Every row gives one point. To make a cloud, some directions were put in groups of two or more. Within a group, all points are equally far from the middle, so they leave a hole (a ring in 2 directions, a hollow ball in 3). The other directions are filled evenly. Then the cloud was stretched, turned, moved and blurred a little. Count the holes, and give their numbers of directions, smallest first.

Cloud (20 x 3):
[[ 0.12 -0.16  0.27]
 [-0.22 -0.24  0.02]
 [-0.49  0.33  0.12]
 [-0.26  0.00  0.17]
 [-0.26 -0.41  0.29]
 [ 0.08 -0.26 -0.35]
 [-0.50 -0.15 -0.30]
 [ 0.21  0.15 -0.10]
 [ 0.07 -0.13 -0.57]
 [-0.03  0.30  0.26]
 [-0.51  0.18 -0.22]
 [ 0.12  0.35  0.22]
 [-0.19  0.39  0.03]
 [ 0.06 -0.04  0.44]
 [ 0.05 -0.29 -0.48]
 [ 0.02 -0.24 -0.24]
 [ 0.28 -0.08 -0.22]
 [ 0.31 -0.14 -0.64]
 [-0.03 -0.26 -0.48]
 [ 0.03 -0.13 -0.29]]
Holes: 0

Cloud (31 x 4):
[[ 0.29 -0.41  0.08  0.04]
 [ 0.14 -0.34  0.34  0.09]
 [ 0.12  0.20  0.27 -0.40]
 [-0.16  0.30  0.13  0.47]
 [ 0.00  0.33  0.17 -0.21]
 [-0.27  0.05 -0.14 -0.24]
 [-0.37 -0.28  0.16  0.20]
 [ 0.30 -0.14  0.11  0.43]
 [-0.43  0.01  0.49  0.00]
 [ 0.05 -0.04 -0.17  0.65]
 [-0.29  0.44 -0.30  0.01]
 [-0.38 -0.02  0.24  0.44]
 [-0.41  0.31  0.21  0.37]
 [-0.25  0.26  0.29 -0.02]
 [-0.13 -0.12  0.71  0.13]
 [-0.18  0.19  0.17 -0.38]
 [ 0.17  0.47  0.21  0.09]
 [ 0.37  0.27 -0.23  0.30]
 [-0.39 -0.14  0.17  0.14]
 [-0.30  0.42 -0.37 -0.19]
 [ 0.35 -0.41  0.09  0.15]
 [ 0.36 -0.41 -0.18  0.13]
 [-0.20 -0.05 -0.32 -0.07]
 [ 0.27 -0.32  0.08  0.16]
 [-0.11 -0.07 -0.26  0.15]
 [-0.13 -0.25  0.12 -0.29]
 [ 0.19  0.18  0.18  0.58]
 [ 0.39 -0.11  0.24 -0.43]
 [-0.38 -0.30  0.27  0.08]
 [ 0.08  0.47  0.16  0.13]
 [ 0.09 -0.11  0.17 -0.28]]
Holes: 0

Cloud (80 x 8):
[[-0.24  0.43  0.18 -0.42 -0.07 -0.06  0.24 -0.27]
 [ 0.42  0.21 -0.34 -0.13  0.02  0.18  0.19 -0.36]
 [-0.08 -0.04  0.02  0.23 -0.20 -0.10 -0.25  0.52]
 [-0.30  0.22 -0.16  0.03 -0.04 -0.39  0.13 -0.54]
 [-0.36  0.14 -0.02  0.57 -0.04  0.20  0.19  0.21]
 [-0.39  0.01  0.17 -0.17  0.35  0.26  0.48 -0.25]
 [ 0.12 -0.14  0.03  0.11 -0.48  0.27  0.26 -0.20]
 [-0.14  0.57  0.20 -0.28  0.13  0.31 -0.21 -0.15]
 [-0.37  0.18 -0.41  0.12  0.01 -0.16  0.20  0.19]
 [ 0.31  0.33  0.13  0.26  0.39 -0.29  0.33  0.16]
 [-0.49 -0.02 -0.11  0.12  0.27 -0.43 -0.11 -0.04]
 [-0.26 -0.04  0.08 -0.32 -0.19 -0.12  0.49  0.06]
 [-0.51  0.17 -0.03  0.41  0.25 -0.23  0.26 -0.49]
 [ 0.29  0.03 -0.26  0.01  0.22  0.50  0.44 -0.16]
 [-0.17 -0.17  0.02 -0.41  0.29 -0.02 -0.16 -0.34]
 [-0.39 -0.32 -0.10 -0.16  0.17  0.00 -0.32 -0.11]
 [-0.05  0.49  0.35 -0.06 -0.49  0.15 -0.12 -0.04]
 [-0.41  0.02  0.25 -0.29 -0.21 -0.42  0.30 -0.01]
 [ 0.52  0.09 -0.07 -0.07  0.21  0.25  0.30 -0.35]
 [ 0.27  0.24  0.17 -0.04 -0.23 -0.07  0.03 -0.46]
 [ 0.14 -0.13  0.15  0.09  0.57  0.27  0.41 -0.11]
 [ 0.10  0.21 -0.43  0.53  0.20  0.22 -0.06  0.00]
 [ 0.09  0.06  0.22  0.65  0.05 -0.17 -0.13 -0.26]
 [-0.10 -0.38 -0.02  0.31  0.04 -0.37  0.19 -0.20]
 [ 0.08  0.11  0.38 -0.24  0.35  0.21  0.05 -0.40]
 [ 0.25 -0.21  0.30 -0.21 -0.19 -0.32 -0.01  0.18]
 [ 0.09  0.25  0.06 -0.02  0.51  0.20  0.27 -0.63]
 [ 0.13  0.04  0.12  0.08 -0.53  0.20  0.18 -0.07]
 [-0.07 -0.07 -0.29 -0.29  0.17  0.07  0.17  0.28]
 [ 0.20 -0.20  0.19 -0.24 -0.02  0.40  0.15  0.09]
 [-0.50  0.03  0.16  0.36  0.42 -0.21 -0.07  0.05]
 [ 0.24 -0.14  0.02  0.36 -0.12 -0.01 -0.37 -0.04]
 [ 0.32  0.08  0.08 -0.17  0.29 -0.40  0.26 -0.03]
 [-0.11  0.16  0.06  0.66 -0.28  0.29  0.11 -0.02]
 [ 0.34  0.09  0.18  0.06 -0.28 -0.25  0.45  0.22]
 [-0.58  0.33  0.21  0.07  0.13  0.36 -0.30 -0.14]
 [ 0.06  0.55  0.25  0.37  0.30 -0.13  0.30 -0.22]
 [-0.46  0.12  0.08  0.17 -0.38  0.40 -0.18 -0.44]
 [ 0.31  0.27 -0.28  0.39  0.31 -0.18  0.08  0.00]
 [ 0.03  0.46 -0.16  0.33  0.10  0.30 -0.38  0.02]
 [-0.40  0.05 -0.03 -0.34 -0.13  0.06 -0.19 -0.46]
 [ 0.08  0.18  0.13  0.44  0.13 -0.48 -0.20  0.04]
 [ 0.01  0.43  0.09  0.16  0.47  0.34 -0.30 -0.28]
 [ 0.19  0.17  0.41  0.23  0.36  0.25 -0.03  0.44]
 [ 0.15  0.58 -0.09  0.39  0.16 -0.34 -0.11  0.21]
 [-0.52  0.31  0.00 -0.19  0.44  0.23 -0.07 -0.04]
 [-0.58  0.21  0.11  0.15 -0.35  0.10 -0.32 -0.12]
 [-0.09  0.23 -0.17 -0.06 -0.29  0.26  0.31 -0.65]
 [-0.46  0.13  0.65 -0.04  0.04  0.18 -0.09 -0.18]
 [-0.13 -0.06  0.38  0.21 -0.20  0.11  0.58  0.14]
 [-0.59 -0.05  0.16  0.02 -0.07 -0.07 -0.33  0.28]
 [-0.14  0.59  0.27  0.21 -0.04  0.46  0.26 -0.22]
 [-0.13  0.69  0.25 -0.26  0.26  0.25 -0.09 -0.04]
 [ 0.16 -0.45  0.23 -0.08  0.00  0.10  0.06 -0.47]
 [-0.49  0.51  0.06  0.27  0.40 -0.23  0.06 -0.08]
 [ 0.15 -0.34 -0.20 -0.15  0.50  0.31  0.05 -0.17]
 [ 0.21 -0.02 -0.27  0.11 -0.02  0.29 -0.35  0.08]
 [ 0.04  0.32 -0.14 -0.17  0.26 -0.13 -0.45 -0.21]
 [-0.44  0.00 -0.03  0.29  0.30  0.08  0.05  0.35]
 [-0.27 -0.09  0.20  0.16  0.03 -0.63  0.00 -0.04]
 [ 0.23  0.24  0.05  0.28 -0.30 -0.24 -0.33  0.05]
 [-0.49  0.38 -0.15  0.54 -0.04  0.22 -0.22 -0.26]
 [ 0.14  0.33  0.14  0.41 -0.29 -0.25 -0.30 -0.01]
 [ 0.09  0.18 -0.12  0.42 -0.39 -0.15 -0.12  0.10]
 [-0.23  0.30  0.33  0.06 -0.57  0.09  0.30  0.08]
 [-0.09  0.21  0.10  0.47  0.06  0.55  0.34  0.07]
 [-0.51 -0.04  0.05  0.30  0.19 -0.32  0.35 -0.22]
 [-0.22  0.04  0.60  0.15  0.30  0.26 -0.13 -0.25]
 [-0.18  0.43 -0.45 -0.07  0.36  0.32 -0.06 -0.45]
 [-0.18  0.44  0.14  0.64  0.13  0.31  0.06 -0.57]
 [ 0.18  0.08 -0.11  0.44  0.57  0.23 -0.24 -0.20]
 [-0.11  0.64  0.54  0.09 -0.25  0.23 -0.04 -0.05]
 [ 0.06  0.77 -0.03 -0.03  0.29 -0.07  0.25 -0.01]
 [ 0.08 -0.39  0.21 -0.08  0.02  0.01 -0.23 -0.38]
 [-0.14  0.03  0.12 -0.17 -0.05  0.62  0.15  0.08]
 [-0.46  0.17  0.09 -0.15  0.41  0.11  0.05  0.44]
 [-0.23 -0.25 -0.26  0.30  0.30 -0.04 -0.04  0.17]
 [-0.33 -0.09  0.47 -0.02  0.30  0.38 -0.09 -0.36]
 [-0.65  0.01  0.34  0.18 -0.05  0.38 -0.12 -0.18]
 [ 0.29 -0.21  0.01 -0.33  0.32  0.03  0.08 -0.06]]
Holes: 2 (3, 4)
